Each wall is flat, endless, passes through zero and stands at right angles to its row. A trip goes straight from one point to another. Which walls does it cross, in order?

Walls:
(1): [31 22 46]
(2): [ 12  20 -27]
(3): [-14  31  16]
(4): [ 7 -4  0]
(5): [19 47  5]
(6): [ 10   3 -24]
(7): [-36  17  17]
(8): [-60  26 -52]
(9): [ 7 25 -4]
Trips:
[ 29 -10  36] to [-1 24 35] -> 3, 9, 7, 4
[36 15 -9] to [-15 -15 -60] -> 1, 8, 5, 9, 4

Walls:
(1): [ 15  10  -5 -58  22  41  -3   7]
(2): [-37  14  11  25  -6  18 -22   7]
(3): [ 23  37 -25  -7  -8   4 -60   3]
(4): [ 30  24  11  32   1 -22 -11 -12]
(5): [ 15 -25   1   0 -17  -3 -36  44]
(6): [-11  10  22 -28  26   1 -26   3]
Trips:
[ 29 -17  30  -7 -33  -9  28 -55] to [ 17  19 -25 -31  12  -1 -10 -22] -> 1, 3, 6
[ 10  27  47 -18   0  -1   9 -46] to [-14  10 -11  26  27 -58   5  -7] -> 1, 6
[ 27  38 -15  15   8  20  15  16] to [-11 -23 -21  10 -17  17 -17  -1] -> 2, 5, 4, 1
[ 29  22  -8   5 -24  -9   6 -49] to [-45 -37  -4  10   6   3  17  -2] -> 3, 4, 2
[ 3 58 -1  3  3 33 33 -5] to [ -8 -16   7   3 -34 -14 -20  -2] -> 1, 5

Walls:
(1): [ -4  13   6  -9 -11 -19 -40 -21 -31 -36 -17  14   6  -8]
(2): [-27  11   2 -16 -21 -22   2 -27  -1 -12 -11 -10  -5   1]
(3): [-11 -18  39  28  -8   9 -26 -26  18  -4 -18  12 -29 -13]
(4): [  8  -9  -2 -31  14  33 -15 -15 -15  22   9 -26   3 -19]
(5): [ 17 -15  -4 -26 -22 -13  16 -10  12   3  10  10  24 -16]
(6): [  4 -12 -42   2 -22 -45 -29  -9  -2 -15  -1  21  18 -14]
(7): [ 11  16 -38  20  30 -26   8 -13   5   4  23 -10 -13   8]
Trips:
[ 18  18  14   3 -27   4   0  17  15 -39  43  30   5   7] to [-18  -6   8  -4  11   2  -3  27  -7  30  33  34   8  17] -> 1, 6, 5
[-25 -24   6 -41  14  37   0  -2 -16   3  11 -17  29  37] to [  8  10 -38  12 -12   2 -21  -7 -23  -3   2  10  17 -37] -> 1, 6, 7
[-12  11  42  34 -10 -20  -1  -2 -11  -3 -20  38   2   0] to [-17   4  45  -5   7   0  -8 -32 -47 -10  -8 -39   8   3] -> 6, 4
[-17  24  18  12   0  12   6  29  15   7   7   5   3  42] to [  8   1  36   7   2  22  29 -31  31  -4  -5  -4  34  23] -> 3, 5, 2
[ -5   3  -3 -43  -5  14  28 -16  -6   3 -35  22  -2  -6] to [ -4 -11  -7 -22 -37 -35  -4  27   1 -21  17  -4  -1   5] -> 6, 4
[ -5  -2 -50  18  14 -24 -20  -4 -11  12  -3 -17  35  -7] to [ -8   6  -9 -11 -23  -6  21 -16  -5  25 -33  12  27 -19] -> 2, 7
[ -3 -26  -1  26  57 -20  -6  40 -37  12   6  14   8 -16] to [ 15  13  -1  17   6  21  12  -7  -8 -41   3   0 -12 -24] -> 1, 6, 3
[ -6  -7   0   8 -23  20  23  26 -17 -11 -49  10   8 -12] to [ 30 -17   8  16  14   9 -22 -12  26 -21   0 -23 -14 -24] -> 4, 7

Walls:
(1): [-43 -11  -3  -5  13  20  11  14   1  13  -9  -7 -21  -3  24  18 -10  -2
  24  -9  -1  27 -22  -2 -19  -8   1  -2  -2  14   3 -21]
(2): [ -2 -37  -5   6  19 -18  10 -16  17  30 -20  -5   8   0 -12   0   6 -19
  20  16  -4 -20 -26 -13  -2  -8 -25  -5  17   0 -14   4]
(3): [ -6  -7  -7 -51  24 -35  22   4  18  29  17  -5   1  20 -20   0  23   7
   7  -2   5  19  42 -25   6  -5 -16  -6 -15  -7  27  23]
(4): [  3  17  10  -6  -4  33  -6 -19  18  15 -12  -7  -1 -27  -2 -27 -27   7
 -11   3  -8   9  34 -21  16 -14 -12   0  11   1   9 -25]
(5): [ -7  12 -24 -47  -2  29 -16  -8  12  -3  26 -23  19 -18   4 -35   4   3
  -2  -4  -4   1  23 -21   6  19  -6  -2   4  18 -27 -17]
(6): [-41  -5  -1  21 -16 -29  -5   2 -23 -27  -1 -30 -22 -22  17 -14  -8 -14
 -18  10  17  -1  -7   4  -1 -10  10  -9  28 -26 -31  15]
(7): [-24  -3 -10 -10 -29  -7   0  -7 -14  -5  17 -18 -12  -8 -20   0  -7   3
  -9   0  -7  -4  -5   2 -18   0  28  20  -2   4  23  -2]
(8): [ -2  30  21  15  19  -2  14  26   2 -18  -8   4  12   1 -15   9 -24 -22
  -8 -23  14   3   2 -18  -3   5  -1  17  10 -10  32 -27]
(9): [ -1  16 -38  38  24 -53  10 -15  24  17 -29 -23 -41  19 -15   3  33  -6
 -14 -16   5   2   8 -15  24  36  -8  -1 -20   3  -5   1]
(10): [ 13  -3   9 -35  -4   4 -20  -2  18   6 -26  -3  -9 -16 -19  49  12  -5
 -14  31   0   3 -29  -5  -9  16   0 -30 -27  27 -41  10]
Trips:
[-13  10   7 -22  -7 -17  14  28  37 -12  24  11  -3   5  -7   8  -9  23
 -23  -5   5 -11 -16   0  -8  21   9   2  44  17   2   7] to [ 24   8  -5 -10   8   1  -6  27   3   2   7   7  14  21   6  -1   3 -32
  35  45  -7  16   5 -23  -3 -20   9  19 -28   2 -10  12] -> 6, 7, 2, 8
[-34   3   2 -10   9  12  14   2  34   2  -4  17   7   0  16  -6  -5 -15
  -6   6  18  -2 -18   1 -15 -16  -4  -4 -16  10   1  26] to [  0   6  26   9   0  -5 -16  50   7  40   9  10 -13  18  21   3   6 -12
  15  20 -26 -33 -31 -20  -4  -2  14 -17  18  18  20   8] -> 6, 8, 3

Walls:
(1): [ 14  -9  17   6   9  52  29   5  -6  21 -32 -28  -4   7 -38  27  25 -36
 -32  21 -12   5 -27  -2  -6 -33  -1  -5  -7 -14  26  -6 -17 -30  -4  10
  -6   8 -20  -1 -15 -30   7 -41   0  36  -4  13]
(2): [  2  13 -12  -8 -12  -3   7  -8 -22  -5  -1  -9  37 -14 -31  10   3  10
   6  20  34  23  -1 -14   0  30  17  10 -14  -3  -1 -10 -52  30 -13  19
   1  10   5 -14   3  -6 -16  -1 -17  10 -19 -22]
(3): [ 35  17 -15  33 -33   7  -2 -14  14   9  10 -16 -14 -10 -20 -21  39  11
  -8 -34 -15 -29  15  31 -45  -7  24  -9  19 -30 -32  18 -37  37  -6  24
 -31  14 -13  -9  -4   0 -19 -23  -5  -9 -13 -18]
(4): [-28 -18  12  11  10  41  -9   4  20  -1 -29  -9  12 -30  -5  -8   9  -3
  21 -12   5  17   8  -2  -5  16  -5   1   9 -15  25 -14 -32  27  11 -20
  -9 -14   6 -18  33   5 -31  26 -12  11  -7   8]
(5): [-30  -9  16  25  13   1 -13 -21   7 -21 -15  17  14  11   7 -12   9  26
 -10 -14  11   4 -38   6 -16 -17  18  16   5  30  14  31 -17 -33 -12  -5
  -6 -18  10 -46  -1 -14 -19 -30  -3   6  -7 -36]
(6): [ 20 -26 -14  37  23  10   5  -2 -13  27 -13  -7   5 -21  -6  -7 -34  19
 -22   2  15 -17  33   6  15   2  35  27   2   9 -38  24 -16  -5 -25   8
 -60   4  21   3 -11  -1  -8  26  -9 -10  23   5]
(7): [  9 -12 -16  15 -15 -15  16  22 -13  -6   9   6   0  -6  -7 -13  18  42
  -6  25  16 -15 -23   8  -4  -7  15 -15 -26  17  25  -6 -26  -5 -15 -29
  -5  25 -13   3  -8 -30  -6  13  -2  18 -18  17]
Trips:
[  1 -14  35 -24 -26  25   7  11 -17  18 -17 -14   1   0   9   6  -8  -1
  -1 -12  11   5  17 -16  10  18  -1  24  22   5 -17  11  -2  19 -17   4
 -17   0  17  25  -1 -20 -22  46   9 -10  -4  -3] to [-17 -15  14 -19 -19 -25  20  -1 -12 -15  13   5  20 -21  11  24  -1  18
  19 -19  20  12 -16  41  24 -14  -6  11  -6   2   5  -1  17   0  21  11
 -10   8 -11  -6 -15 -45  22 -13  41  -1  16 -16] -> 4, 7, 5, 6, 2
[ 10   7  -1  17   7  -3  44  -6   0 -15  -5 -10  16  11 -29 -10 -11  -4
  28 -30 -20 -28  35   9  -8  21  -4  -6   3   9 -18 -19   6  -5   3 -11
 -30  35 -18  40  23 -11 -14  -2  21 -35 -12   9] to [-36  18  38  10  -4  11  15   7  36 -30  22 -27 -28   7  19 -11  45  -3
 -50 -41  10  -6  -8  -5 -19  12  23 -17  -3  -6  14   8  21 -22   6  -7
  15   3  21  17  -6 -13  11  -3  10   1  -7  17] -> 6, 1, 5
[ 28   6 -11  -2  14  27 -21  -2  -9 -36 -23  17  13  14  14   6  -3  -8
  22 -13  -2  -1  13  14  -6   4 -10  11   3 -22 -12   1  -6  -8  21   0
 -24 -40   0  24   9 -26  -8 -20  20  -1  21  21] to [ -2  37   2  -6 -16   9 -11   4  -8  23  -2 -51  17  -9  -7  -5   2 -10
  15  31   2 -43  36  22  12   8  27  42   8   1 -18  -3 -11   3  22 -31
 -10   0 -18 -16 -10  11 -11 -17 -19 -17  19   2] -> 2, 1
[-13 -12   9  25  10  10  -1 -31  -5 -18  -6  26  19  -7 -23  -1  43  13
  18  26   8   4 -13 -45   0   0 -31  -2  18   0  15   6 -14  14 -26  36
  11  -5 -10 -11  12   2   9 -33 -19   1   2 -26] to [ 13  27   4  -5  22 -13  18  -9 -15 -23 -23  10  21   3 -29 -17  31  30
   6  22 -28  26   9  26  10  14 -11   7  13 -30  21   5  12 -40  21  20
 -13  43  12 -36 -14  11  -2  35 -15  -5 -13  34] -> 7, 3, 5
[ -3  -8  18  14  22 -12 -25 -31  -7 -33  17  -9 -12  17 -31   0 -19 -30
 -12   0 -23 -24   6  16 -41  -4  47 -13  14 -20  19  11 -20  -4   7 -10
  13  10   5  15   0 -15  11  -5  19   2 -12  -8] to [ 36 -27 -24  19  10 -19 -11  -3   9  -9  -8 -28  25 -21 -19  12  18  -7
 -11 -28  43 -22  -1   4  -7   7 -11  36  13   6   8  14  -4   1 -18 -20
  13  -9   0 -29 -37 -12   0  11 -28   4  11  18] -> 7, 6, 2, 4
[ -1 -14  14 -24 -18  -2  -7  -1  21 -17 -33  11 -44 -32 -23 -16  10   2
  14 -22  -3 -30   0  -2   2  18  21  -4  -1  -3   9  -6  18  -7  -2  14
  24  27 -42  20   2  23  -9 -35  23  -9  36   2] to [-10  17  -1  -2 -12  42  -4  31  28 -31  -9 -21 -19   5  -4  23  20  12
 -36  19  10  -5  -9  17 -26   5 -26  11  30 -13  -1 -10 -12  14  -9 -15
 -12   1   5  -8  15 -38  -1  21  14   8 -35   2] -> 4, 7, 5, 2
[ -8 -29   7 -21  20 -14 -10  21  36   0  15 -27 -28   5  30  12  16  -7
 -23   9  -8 -29  -6  13 -16  13  36  14  -6  13  -4   8  -3  24  -7 -25
  -5  -8   8  36 -11  19  49  21 -28 -34   9 -37] to [ -7  11 -16  14 -18 -23  22  12  32  15 -19  -5  -9  23 -15   2   3  20
   2   8   5 -11 -14   6   1  -2 -17 -26 -17   2  -1   9   2  11 -34   5
 -11  -7  11  13 -11 -30 -34  -2  20  -2   3  37] -> 7, 1

Walls:
(1): [ 14   1  51  -3 -18 -22 -40 -34  17 -26   6  -4  -4  -3  -2  23   3   1
 -20  14  16 -21 -28   8  13  13 -13  10  -7   6  28   3 -19  -3  -1  -9
 -31  18 -19 -29  14  20  12  15   3 -13   2  -6]
(2): [ 15 -23  -5  -4   0 -17 -16   9  -1   7   0  -3  15   5   2 -24 -19   4
 -11  -6 -14  25   1 -41  -9 -13  -9 -21  31   6  -2 -11  29  15  -3  -7
   2   1 -12   3  15  26  -2   9 -22  29 -18  22]
(3): [ -5  -3 -55 -35  36  16  -4 -25  18 -46 -17   0  13   6  -8 -16   6  10
 -13   4 -34  23  22  -7 -18 -30  27   7  14   7   9   7 -10   9  29   2
   7  11  10   7   7 -36  18 -17  28 -26  -1 -14]
(4): [ 20  -9  20   3  21   6 -34  -1  -8   4  39  28 -14 -14 -23  38  -9  -3
  -5 -12 -24 -19   6 -10   0  13  -8 -19  17 -29   6   0  18  44  28 -11
 -26  35   8 -16  -6  -5   3 -15   1  -2 -20   7]
(5): [ 19   4 -23  -3  14  19  23  37   2   6   9  -5  -3   0 -19  -4 -13 -12
  -7   5   1 -11  16   3 -12 -15 -31 -19  22  -9   7  31 -38  17 -40 -30
  -8   5   0 -12  17  31   6 -24  19 -27 -21  -9]
(6): [ -7  -4 -49 -23  33  24 -13  -5  -2 -21 -24   2 -18   4  -3  -2  20  -2
   2  -2 -17 -12  -7 -27   9 -35  -9 -36  -5  32  -2  -4   1  12 -15   4
 -13  -7   3 -13 -23  13  -7  29  25   6  15  18]
(7): [-43 -19 -14  -8 -12  -2 -32 -11  15   5  42 -22 -14  17  24  15 -20  -2
 -47  10   0  28 -13  -3  52  13   8  19   5  33 -26   9   3  17  -9  30
 -34  23 -27   2  13  11   7  14  30 -10  -3 -23]
(8): [ 33   3   5  -7   0  31  17 -37  14   0  34   8   0   3 -18  14 -15  -4
  14 -28  25  -9 -33  -6   2  -8   7  21  47  -2   0 -24  19  11  19   6
   1  12  -7  -1   8  -1   1 -31   4   2  -4 -26]
(9): [ 15  47   0 -22  15 -10 -12  -7   5 -34 -23 -17   4  -9  20  45  24 -35
 -17  -4  -4 -12  25  20   4  32  13  -3  20  12   4  -7  -2   7  26 -18
  -4  -9   4  -6  38  36   6   2  22 -34 -12 -24]
Trips:
[ -9  31   1  25  -8  21  29  -8 -29   5   1  -5 -27  -5  41  14   1 -11
 -28  55 -20   1   6  -8   0  15  -1 -20 -12  -7  -7  26  -4 -23 -60 -12
 -21  12   6   9 -19  13 -11   7  25  -8  21 -16] to [-29   5  12  11  -1 -20 -16  24  16  -5  17  29  30 -18 -22  -3   1  20
  -4  18   6  12 -29  -6  -9   2  14   5 -33  -9  30   0 -32  35 -13  -7
  27   6  -8  24  15   3  18  17  -5 -25  32 -20] -> 9, 6, 3
[ -6  21  -1 -17  34 -12   2   2  12  10 -35   9  33 -15   9 -11 -26   1
  14 -20 -17 -12 -10 -17 -18  -9 -12   7 -32 -43  10  -6 -15  -5  -1  -9
  33  16  59 -18 -24 -26  27  -7  -5   0 -52   5] to [ 12  28 -14  10   6 -15  11 -25   0  -6   4  15 -24   8  10 -17  -6 -10
   6   9  10  14   1  25 -11  22 -21   8  24  12 -23 -31   6 -12  -6  27
  14  33 -13  51  11 -16  22 -35   1  25  11   3] -> 5, 8, 4, 7
[  2  14   3  24   1 -11  10  10  -6 -14 -25 -23   2 -32  19  13 -13 -16
 -17   0  30   3  -1 -11  13  23 -39  -8   6 -35  -7  -3  18 -20 -20  22
  -4  -5   9 -13   1   9  22  16   6 -10   2 -24] to [ -2  13   5  29  17  19  -4 -14 -23  -2 -11  22  -6  31   0 -36 -13  -1
  28  21   8  -5  13  -2   9   1   9  -7  -7 -16 -21  -6 -18 -13   4  18
   0   2  42 -18   1  -7 -35 -15 -25   1 -17 -30] -> 7, 1, 9, 5, 8
[  3  14   2 -10  12 -11   6  -7  -9  15  -2   9  29  24  10 -14  -8 -21
  -1  24 -10 -24   1   6   3  20 -30  27  22  12 -15 -25  -3  -7  25   4
 -29  -1 -11 -12  19  17 -10 -31  37 -15  14   9] to [ 29  24   9  25 -35   4  -4   0  15  10   5  10 -17   7   9  20 -31 -30
  15   1  10  15  32  19   5  -4   4   2   2   0  -4 -20  35  14  10 -11
  -1 -15 -16  -9 -39  -1 -20  -8 -10   4 -19  11] -> 3, 2, 5, 7, 1

Walls:
(1): [ 17 -16  -6  14   4   5   7  21  20  16   4 -19 -30 -12   5  13  -7 -13
  16 -10 -20  -3  35   3  -4 -13  -9   7  25 -25 -40   3  14  30  -4 -21
   5   5   1  16  13 -14  18  60  10 -10  -6  -2]
(2): [-26 -16  18   2 -33 -18 -31  -2  45  -3 -14 -20   3 -12 -12  33   5   3
 -12  15 -21   6  23 -14  21 -56   8  -3   6  36  -7  12  26  -3   8 -21
  10   1  15  20  11   4 -52  21   8 -15 -21   1]
(3): [ -7   9  -8 -29 -12  -6 -19   8  10 -22  37   3  27 -40   6  -8  -3   9
 -14 -10 -17 -23   7  29  52   6  16   0  -6  29  -3  15  -8 -25  16  21
  -2  -2  -9  20   3 -24 -23  19 -11  10  -3  13]
(4): [ -2  17 -20  -9   8   7 -17  15 -12  30  26 -15   4  10  -8  -5 -12   4
  11   3 -13  10   3 -12  33  -2 -15  -7   7  10 -27  -7 -12  19 -38  -9
  23  12   7  -8 -16  23  -2 -27 -32  10  -5  45]
(5): [  7  16   2  19  -1  -2   6 -26 -30  24  25  -4 -12 -12  32 -25  -8  -4
 -43  -3 -26 -13 -24  13  19  11 -32  18  -2  -9 -28 -16   3  -9 -10 -18
  16 -19  11  11  -7  20 -15   5  10  13  21 -34]
(6): [  7  10  26 -28 -30  -4  12   1  -8  16  13   9   2  -4   3 -17 -12  12
 -35  -8   8 -22 -19  18  12  -1   3  24 -11   5  -2  16  10   9  -5 -25
 -26 -11 -19  -6  -6  37  39  -1  29  25 -34  34]
(7): [  3  17  19   9  10  44  -2   7   5   0 -26  -7  11 -27  20  -6  -4  12
 -19  -3 -11   4 -16  -1 -19  14  -4  -8  -3 -22   2  14 -11 -34 -27 -21
  -5  -5  11 -39  16  -2  -6 -11   3 -17   4  16]
(8): [  9 -16 -25 -41  -9 -16 -22  12   6  -3  18  16 -11   9  -5   4   4  12
 -14 -20 -33  -6  22   4  14  -3  -7  12 -16   6 -28   2   6   8  -3  -1
 -15 -17  19   1 -20 -21 -11 -14  17 -19  25  27]
(9): [  0  -1  -7   3  14   3   2  14 -19  47 -11  -6   9   0  -8  -3 -25   1
   3 -12  25 -11  -6   3   0  -8 -27  16 -15  33 -20 -21  13  45   3   2
   7  14  14 -21 -13  -1  26 -25 -24 -13 -25  -2]
(10): [-22  -5 -12  12  -1 -27 -21  30  31   1  -6   6  23 -23   6   5 -26   1
  -4  25 -30  10  10  12 -18  -1 -11  11   7  39   7   7   6  -1  -7 -51
   2  14 -15   7   8  28 -33   3  18   2  -3  32]
Trips:
[-24   3 -34  12 -18   4  -9  -3  20 -27 -21  35 -43   3   2  20 -11 -17
   5  21  -8  14 -17 -32 -14 -30  12 -13 -21  27   5  -3   3 -16  -1  22
 -10 -13  -4  -6  31   1 -30  35   2  -4  -3 -20] to [-34  12 -25 -21 -29   9  -1 -15  -2  -1   3  -4 -11  -3  10 -44  -4   6
  41 -30  29 -27   1 -37  -9  28 -11 -28   7  17 -51 -10  10  -7  -4  16
 -31  29 -24  15  16  15  -2 -12   6 -11 -37  -9] -> 3, 10, 9, 4, 2, 6
[ -6 -10  19   5  12  11   9 -15 -11  40   7  -6  -4 -19   2  20 -21 -12
  29 -24  13  -5  38   5  14   6  12  38 -19 -15  27 -29 -38 -19  15  21
 -32   9 -15   1   1 -18  22  -5 -10   0  -9 -13] to [-11  -8  16 -13   4 -16  31  27 -46 -19   1  55  -2 -25   7 -53  19  10
  17  -3  27  -7 -21 -28   1  -5  -7   1  -3   3   7  -4 -13 -33 -14  15
  -1 -28  -2  13  20   1  17  17 -19  14  28  23] -> 1, 6, 9, 7, 5
